Each point is reached from the start by the listed moves, each made 0, 1 or 2 times, or once backwards (-1), plus a little noise. Is the number of moves made odd or even? Then give how often each move was made.

Moves:
(1): 0.027 0.025
(2): -0.025 0.024
Start: -0.013 -0.009
Points:
-0.063 0.039 => even (0, 2)
-0.009 0.090 => even (2, 2)
-0.014 -0.058 => even (-1, -1)
0.012 -0.032 => odd (0, -1)

Moves:
(1): 0.059 0.018 -0.002 0.003 -0.002 0.002 0.003 0.002 -0.011 -0.012
(2): -0.015 0.028 -0.013 -0.009 0.002 -0.003 -0.004 -0.001 -0.001 0.008
(3): -0.005 0.013 0.044 -0.003 -0.007 0.000 -0.003 -0.017 -0.011 -0.008
(4): -0.003 0.006 0.001 0.025 -0.009 -0.008 -0.006 -0.007 0.004 0.007
(5): 0.010 0.012 -0.002 0.025 0.048 0.017 0.002 -0.003 0.000 0.004
(6): -0.001 0.004 0.005 0.007 -0.025 0.052 0.014 0.004 -0.006 -0.004
(7): -0.010 0.014 0.003 0.005 0.002 -0.008 0.040 0.016 -0.009 0.002
(8): -0.001 0.007 0.004 0.012 -0.007 0.003 -0.031 0.042 -0.004 -0.001
(9): -0.003 -0.002 0.015 -0.005 -0.002 0.009 0.010 0.005 0.056 0.000
Start: -0.016 0.010 -0.004 -0.018 0.017 -0.007 0.004 0.000 0.009 -0.004
Points:
0.096 0.070 0.103 0.068 -0.038 -0.012 -0.069 0.041 -0.032 -0.042 => odd (2, -1, 2, 2, 0, 0, 0, 2, 0)
-0.101 0.033 -0.043 -0.006 0.029 -0.039 -0.109 0.084 0.151 0.041 => odd (-1, 2, -1, 1, 0, -1, -1, 2, 2)
0.003 0.127 -0.012 0.014 0.040 0.041 0.129 -0.012 0.036 0.015 => even (1, 2, 0, 1, 1, 1, 2, -1, 1)
-0.058 0.059 0.083 -0.023 -0.036 -0.087 -0.026 -0.045 0.056 0.002 => even (0, 1, 2, 2, -1, -1, 0, 0, 1)
0.034 0.147 0.079 -0.067 -0.040 -0.024 0.059 0.059 -0.002 -0.034 => even (2, 2, 2, -1, -1, 0, 2, 1, 1)
-0.059 0.000 -0.016 0.029 0.034 0.052 -0.038 -0.034 -0.026 0.011 => even (-1, 0, 0, 1, 1, 1, -1, 0, -1)
-0.030 0.000 0.018 0.033 -0.055 -0.045 0.000 0.050 0.007 -0.002 => even (0, -1, 0, 2, -1, 0, 1, 1, 0)

Moves:
(1): 0.058 -0.006 0.000 0.007 -0.005 -0.011 -0.001 -0.002 0.005 -0.003 -0.002 0.001 0.002 0.012 -0.006 0.001 -0.007 0.000 -0.010 0.001 0.009 -0.005 0.001 0.011
(2): 0.002 0.055 0.012 -0.001 0.005 0.004 -0.002 -0.019 -0.008 -0.004 -0.012 0.010 0.012 0.005 -0.002 -0.010 0.003 0.000 -0.019 0.002 0.007 -0.006 -0.008 -0.010
(3): -0.008 -0.003 0.041 -0.004 -0.009 -0.020 0.001 -0.008 0.000 -0.007 0.002 -0.005 -0.012 0.019 0.008 0.006 0.011 -0.012 0.006 0.007 -0.018 0.000 -0.001 -0.020
(4): -0.002 -0.005 0.011 0.063 -0.008 0.021 -0.008 0.009 -0.006 -0.003 -0.005 0.008 0.013 0.001 -0.006 0.006 -0.003 0.005 0.007 -0.004 0.001 -0.001 0.005 -0.012
(5): 0.004 0.000 -0.004 -0.003 0.056 -0.007 0.003 -0.009 -0.002 0.005 0.007 -0.009 0.014 0.012 -0.007 0.001 -0.001 -0.007 0.008 0.013 0.000 -0.013 0.009 -0.011
(6): -0.002 -0.005 0.007 -0.021 0.009 0.044 -0.003 0.000 -0.006 -0.008 0.005 0.002 -0.010 0.010 0.004 -0.006 0.001 0.005 -0.005 0.012 0.004 0.006 0.005 -0.004
(7): 0.006 -0.003 -0.002 0.004 0.006 0.006 0.040 -0.006 -0.003 -0.008 -0.002 0.004 -0.006 0.000 0.006 -0.001 -0.005 0.003 -0.007 -0.002 -0.004 -0.004 0.001 -0.002
(8): -0.001 0.011 0.002 0.001 0.012 0.005 0.007 0.056 0.011 0.005 0.012 -0.011 -0.002 0.006 -0.006 -0.011 0.009 -0.006 0.016 -0.007 -0.002 0.004 -0.023 -0.010
(9): -0.009 -0.004 0.000 0.000 0.004 -0.001 0.001 -0.013 0.055 -0.011 -0.001 0.009 0.000 0.008 0.003 0.009 -0.003 0.007 0.004 0.005 0.007 0.008 -0.013 -0.018
(10): -0.002 -0.002 0.007 -0.003 0.003 0.006 0.008 -0.006 0.013 0.038 0.003 -0.014 0.004 -0.004 0.001 0.001 -0.007 -0.002 -0.001 -0.012 0.002 0.004 -0.006 -0.018
(11): -0.012 0.001 0.001 0.000 -0.011 -0.013 0.003 -0.010 -0.004 -0.009 0.044 0.001 0.007 -0.009 0.014 -0.011 -0.008 0.014 -0.011 0.013 0.015 0.008 0.006 -0.007
(12): 0.004 0.002 0.000 -0.004 0.004 -0.004 -0.006 0.003 -0.002 0.013 0.003 0.053 0.002 -0.006 0.004 -0.006 0.011 -0.004 0.006 0.001 -0.008 0.008 -0.002 -0.009
(13): -0.001 -0.007 0.007 -0.014 -0.005 0.004 0.001 -0.004 -0.007 -0.008 -0.009 -0.001 0.038 0.000 0.004 -0.003 0.007 0.010 0.005 -0.001 0.004 0.003 -0.006 0.006
(14): -0.002 -0.005 -0.011 0.000 -0.004 -0.002 0.002 0.003 -0.003 0.007 -0.004 -0.005 0.000 0.034 0.006 0.013 -0.006 0.006 -0.007 0.006 0.007 -0.003 -0.015 -0.009
(15): 0.002 -0.004 0.002 0.000 0.008 0.001 -0.007 0.008 0.005 -0.001 -0.012 -0.004 -0.004 -0.008 0.043 -0.009 0.000 -0.005 -0.003 -0.004 0.000 -0.010 0.002 -0.002
(16): 0.010 0.007 0.001 -0.002 0.007 0.000 -0.007 0.006 -0.010 -0.002 0.012 -0.004 0.001 -0.017 0.005 0.045 0.000 0.008 -0.005 0.001 -0.008 0.003 -0.002 0.008
(17): 0.007 0.001 -0.007 0.017 0.004 -0.006 -0.003 -0.002 -0.006 0.007 -0.005 -0.020 -0.014 0.003 0.017 0.006 0.060 -0.003 0.011 0.003 0.013 0.019 -0.007 0.016
(18): 0.008 -0.008 0.006 -0.003 0.013 -0.019 -0.005 0.004 0.000 0.002 -0.021 -0.010 -0.017 0.007 0.000 -0.010 -0.004 0.050 0.007 0.000 -0.004 0.011 0.004 0.006
(19): 0.005 0.004 0.000 0.001 -0.003 0.002 0.000 -0.008 -0.002 0.003 0.005 -0.004 -0.004 0.002 0.008 0.000 -0.015 -0.001 0.034 -0.006 -0.001 -0.001 0.007 0.004
(20): -0.010 -0.005 -0.002 0.005 -0.019 0.001 0.013 0.012 -0.005 0.010 -0.018 -0.006 0.007 -0.022 -0.004 0.007 -0.002 0.003 0.007 0.065 0.001 0.007 -0.002 -0.006
(21): -0.001 -0.003 0.013 0.000 0.004 -0.001 0.003 0.006 -0.013 0.000 -0.013 0.005 -0.002 -0.010 -0.005 0.004 0.001 0.001 -0.001 0.000 0.034 -0.006 -0.001 0.010
(22): -0.012 0.004 -0.001 0.001 0.004 -0.008 0.005 -0.003 0.000 -0.007 -0.015 0.002 0.007 0.004 -0.001 -0.006 -0.023 -0.011 -0.009 0.004 0.002 0.048 0.010 0.001
(23): 0.003 0.003 -0.001 -0.013 -0.003 0.002 0.017 0.021 0.010 0.013 -0.002 -0.001 0.011 0.008 0.002 0.018 0.008 0.004 -0.004 -0.001 -0.003 -0.014 0.050 0.007
(24): -0.017 0.007 0.021 0.015 0.004 0.006 -0.004 0.009 0.003 0.016 0.010 0.008 0.005 0.012 0.004 0.000 -0.009 0.002 -0.007 0.013 -0.014 -0.002 -0.011 0.042
Start: 0.017 -0.013 0.016 -0.011 -0.015 0.000 0.019 -0.005 -0.011 0.002 -0.033 0.009 -0.015 0.010 0.018 -0.016 -0.018 -0.022 0.005 0.014 0.028 -0.009 0.007 -0.001
Points:
0.108 -0.040 0.098 0.032 0.024 0.086 -0.012 -0.034 0.122 0.056 0.025 0.139 0.000 0.056 0.164 -0.006 0.051 0.025 -0.032 -0.006 0.033 -0.049 0.103 0.056 => even (2, 0, 0, 1, 0, 2, 0, -1, 2, 1, 1, 2, 0, -1, 2, 0, 1, 0, 0, -1, 0, -1, 2, 2)
0.006 0.034 0.155 -0.004 0.096 0.067 0.099 0.080 -0.008 0.025 -0.138 0.019 -0.149 0.067 0.088 -0.114 0.055 0.000 0.125 -0.092 0.048 0.047 0.064 -0.100 => odd (-1, 1, 2, 1, 0, 2, 2, 2, 0, 1, -1, 1, -1, -1, 1, -1, 1, 2, 2, -1, 2, 1, 1, -1)
-0.052 -0.022 0.118 0.051 0.006 -0.041 0.094 -0.062 -0.018 0.083 -0.115 0.016 0.068 0.098 0.032 0.023 0.107 -0.061 0.091 0.019 -0.026 0.039 0.103 0.011 => even (-1, 0, 2, 1, 1, -1, 1, -1, 0, 1, -1, 1, 2, 0, -1, -1, 2, 0, 1, 0, 0, 1, 2, 1)
0.159 -0.061 -0.009 -0.046 -0.108 -0.007 0.066 0.024 0.017 0.087 -0.025 -0.007 0.064 0.034 -0.053 0.049 -0.064 -0.080 -0.014 -0.134 -0.018 -0.051 0.105 -0.008 => even (2, -1, 0, 0, -1, -1, 0, 0, -1, 2, -1, 0, 1, 0, -1, 0, -1, -1, 0, -1, -1, 0, 2, -1)
-0.071 0.063 0.116 -0.031 -0.019 0.051 0.072 -0.106 0.049 -0.042 -0.047 -0.069 -0.102 -0.022 0.111 -0.049 0.015 -0.024 0.030 0.176 0.056 0.047 -0.045 -0.175 => even (-1, 2, 2, 0, 0, 2, 1, 0, 2, 1, 1, -1, -1, -1, 1, 0, 1, 0, 1, 2, 0, 0, -1, -1)
0.002 -0.015 0.100 -0.012 0.016 -0.009 0.000 -0.068 -0.058 0.007 0.002 -0.044 0.048 0.161 0.086 0.044 -0.057 -0.067 -0.002 0.033 0.123 0.033 0.069 0.109 => odd (1, 0, 1, 0, 1, 1, -1, -1, 0, 0, 1, -1, 1, 2, 0, 0, 1, -1, 2, -1, 2, 2, 1, 2)
-0.088 0.027 0.088 -0.014 -0.031 0.008 0.122 -0.089 0.092 0.023 -0.001 0.079 0.109 0.017 0.064 0.006 -0.081 0.054 -0.042 0.037 0.007 -0.079 0.010 0.014 => odd (-1, 1, 0, 0, 0, -1, 2, -1, 2, 1, 1, 0, 2, 0, 0, 0, -1, 0, 0, 0, 0, -1, 1, 2)
-0.068 0.077 0.036 -0.034 0.156 0.101 0.010 0.059 -0.073 0.020 -0.054 0.135 0.057 -0.024 0.124 0.049 0.033 -0.076 -0.065 0.169 0.043 0.064 0.054 0.079 => even (-1, 1, -1, 0, 2, 2, 0, 0, 0, -1, 0, 2, 0, 0, 2, 2, 1, -1, -1, 1, 1, 2, 1, 2)
-0.002 0.102 0.142 0.084 0.091 0.076 0.022 0.024 -0.117 0.046 0.049 0.100 0.089 0.006 0.017 -0.032 0.007 0.012 -0.034 0.084 0.088 -0.121 0.129 0.050 => odd (0, 2, 0, 2, 2, 1, 0, 0, -1, 0, 2, 1, 0, -1, 0, 0, 0, 0, 0, 0, 2, -1, 2, 2)

Moves:
(1): 0.000 -0.022 -0.026 0.026 0.048 0.024 -0.013 0.000 0.017 0.026 -0.005 -0.007 0.015 -0.017 -0.030 -0.034 -0.001 0.033 0.011 0.019 0.009 -0.012 0.040 0.011 -0.010
(2): -0.009 -0.005 0.010 0.000 -0.016 -0.020 0.015 0.004 0.010 0.003 0.019 -0.011 0.010 0.005 -0.006 0.007 0.008 -0.021 -0.012 -0.001 -0.021 0.012 -0.008 -0.002 0.003
(3): -0.013 0.007 -0.020 -0.010 -0.007 0.014 0.009 0.026 0.007 0.013 0.004 0.024 -0.005 0.020 0.005 -0.017 -0.013 0.006 0.009 0.014 0.002 -0.010 0.028 -0.002 -0.007
(4): -0.016 0.009 0.007 -0.004 0.010 0.019 0.007 0.024 0.007 -0.009 -0.016 -0.005 -0.032 -0.001 0.026 0.014 0.018 0.002 0.006 -0.016 0.006 -0.007 -0.005 0.013 0.029
(5): -0.001 -0.027 0.001 0.015 -0.006 0.006 0.006 -0.002 -0.004 0.024 -0.005 0.003 -0.009 0.014 -0.047 0.007 -0.002 -0.036 0.022 0.007 0.023 0.013 0.023 0.009 -0.013
(6): 0.012 -0.009 0.006 0.008 0.003 -0.001 -0.019 -0.001 -0.011 -0.016 -0.007 0.015 -0.014 -0.010 0.008 0.018 -0.011 -0.015 -0.001 0.021 0.015 0.040 0.001 0.010 0.034
(7): -0.016 0.006 -0.007 -0.027 0.000 -0.019 0.008 -0.038 -0.050 -0.008 0.031 0.007 -0.018 0.033 0.041 -0.036 0.018 -0.028 0.036 0.017 0.034 -0.010 0.012 -0.012 -0.004
(8): -0.007 -0.031 -0.004 0.015 -0.019 -0.001 -0.009 0.010 -0.004 0.008 0.019 0.013 -0.022 0.012 0.008 -0.010 -0.013 0.008 0.040 0.004 0.000 0.005 0.017 0.000 -0.014
(9): 0.019 0.009 0.006 -0.011 -0.031 -0.016 0.012 0.039 -0.002 0.003 0.023 -0.005 0.002 -0.035 -0.002 0.014 -0.042 -0.016 -0.010 0.029 -0.041 -0.003 0.003 0.004 0.051
(10): 0.012 -0.007 -0.013 0.002 -0.007 -0.010 0.005 0.012 -0.003 0.001 -0.009 0.024 0.015 0.029 -0.009 -0.025 0.012 0.008 -0.004 0.011 -0.033 0.009 -0.005 0.009 0.018
(11): 0.016 0.002 -0.004 -0.018 0.015 0.014 -0.008 -0.008 -0.006 0.005 0.021 0.022 0.001 -0.009 0.005 0.001 0.002 -0.010 0.023 0.004 0.018 0.004 0.009 0.002 0.000
(12): 0.027 -0.003 -0.013 0.006 0.023 -0.025 -0.008 -0.014 -0.017 0.007 0.014 0.005 -0.024 0.020 0.012 -0.021 -0.002 -0.002 0.013 0.017 0.001 0.009 0.016 -0.011 -0.021
(13): -0.017 0.044 -0.001 -0.012 -0.032 0.013 -0.013 0.009 -0.002 0.011 0.016 -0.024 -0.025 -0.009 0.033 0.008 -0.008 -0.031 0.032 0.021 -0.006 0.000 0.011 0.018 0.009
(14): -0.038 0.017 0.002 0.031 0.001 -0.026 0.020 0.014 0.028 0.028 -0.017 0.014 0.001 0.008 -0.018 -0.037 0.006 0.013 0.014 -0.033 0.005 -0.016 -0.006 -0.002 -0.012
(15): -0.019 0.006 0.020 -0.005 0.000 0.008 -0.008 0.013 0.013 0.005 0.006 -0.006 -0.011 0.029 0.004 -0.014 -0.004 -0.006 0.020 -0.007 0.019 -0.013 -0.005 -0.002 -0.002
(16): -0.004 0.000 0.001 0.015 -0.004 0.016 -0.009 -0.002 -0.009 -0.007 0.011 -0.006 -0.017 -0.004 0.000 -0.005 0.004 -0.016 -0.006 -0.006 0.021 0.003 -0.001 0.009 0.003
(17): 0.066 -0.020 -0.005 0.028 -0.016 -0.013 0.015 0.008 -0.005 0.009 -0.001 0.018 0.011 0.020 -0.009 -0.021 0.011 0.030 -0.005 0.048 0.006 0.023 0.004 -0.021 -0.002
(18): -0.013 -0.032 -0.015 0.019 -0.002 0.017 0.002 0.010 0.009 -0.005 0.010 0.023 -0.024 0.019 0.016 0.015 -0.003 0.000 0.003 0.028 0.026 -0.011 -0.025 0.033 -0.016
(19): -0.015 0.035 0.008 0.002 0.035 0.047 0.024 -0.006 0.024 0.009 -0.038 0.021 -0.007 -0.006 0.006 -0.034 0.000 0.062 -0.013 -0.016 -0.031 0.002 0.003 0.028 0.015
(20): -0.004 0.008 -0.011 -0.012 0.004 0.024 -0.002 -0.007 -0.001 0.009 0.006 -0.017 0.006 0.004 0.020 0.003 -0.019 -0.011 0.011 -0.010 0.007 -0.007 -0.002 -0.007 0.002
(21): 0.002 -0.010 0.023 -0.021 0.000 -0.007 0.000 -0.001 -0.002 0.034 -0.009 -0.003 0.010 -0.010 -0.028 0.008 0.007 -0.007 -0.015 -0.010 0.000 0.016 -0.007 0.021 0.014
(22): 0.012 0.004 -0.007 -0.002 0.017 0.015 -0.008 0.008 0.007 -0.027 -0.019 -0.007 0.005 -0.019 0.037 -0.006 -0.010 -0.010 -0.006 -0.005 0.012 -0.016 -0.001 0.003 -0.025
(23): 0.002 -0.009 0.013 -0.001 0.010 0.014 -0.020 0.016 -0.044 0.018 -0.008 0.018 0.011 0.005 -0.019 -0.001 0.013 -0.056 -0.006 0.031 0.036 0.036 -0.030 -0.027 -0.009
(24): 0.001 0.005 -0.014 -0.004 0.009 -0.002 -0.003 0.005 0.016 -0.010 -0.018 -0.010 -0.032 -0.003 -0.005 -0.025 0.006 0.006 0.000 -0.004 -0.001 -0.004 -0.014 -0.019 0.012
Start: 0.023 -0.010 -0.002 0.018 0.022 -0.008 -0.027 -0.019 0.009 0.002 -0.048 0.028 -0.009 -0.009 0.012 -0.007 0.014 -0.008 0.028 0.010 0.044 -0.017 0.010 0.024 0.019
Points:
-0.086 0.128 -0.049 -0.032 0.061 0.137 -0.031 0.043 -0.058 0.053 -0.142 0.006 -0.198 0.110 0.126 -0.019 0.025 -0.205 0.138 0.050 0.092 -0.026 -0.061 0.037 0.015 => even (-1, -1, 0, 2, 2, -1, 0, -1, 0, 1, -1, 2, 2, 0, 0, -1, -1, 1, 1, 2, -1, 0, 2, 1)
-0.020 -0.150 0.066 0.025 -0.040 0.008 -0.100 0.043 -0.155 -0.032 0.014 0.039 -0.105 0.043 0.033 0.165 0.056 -0.350 -0.026 0.099 0.220 0.075 -0.117 0.095 -0.041 => odd (-1, 1, 0, 1, 1, 0, 0, 0, 0, 0, -1, 1, 0, -1, 0, 2, -1, 2, -1, -1, 1, 1, 2, -1)
-0.067 -0.130 -0.017 -0.093 0.218 0.179 -0.036 -0.117 -0.057 0.074 -0.088 0.129 -0.023 0.099 -0.059 -0.106 0.131 -0.120 0.085 0.025 0.281 -0.051 -0.025 0.137 -0.066 => even (1, 0, 0, 0, 2, -1, 2, -1, -1, 1, 2, -1, -1, -1, 1, 0, -1, 2, 1, 0, 2, 1, 1, 1)
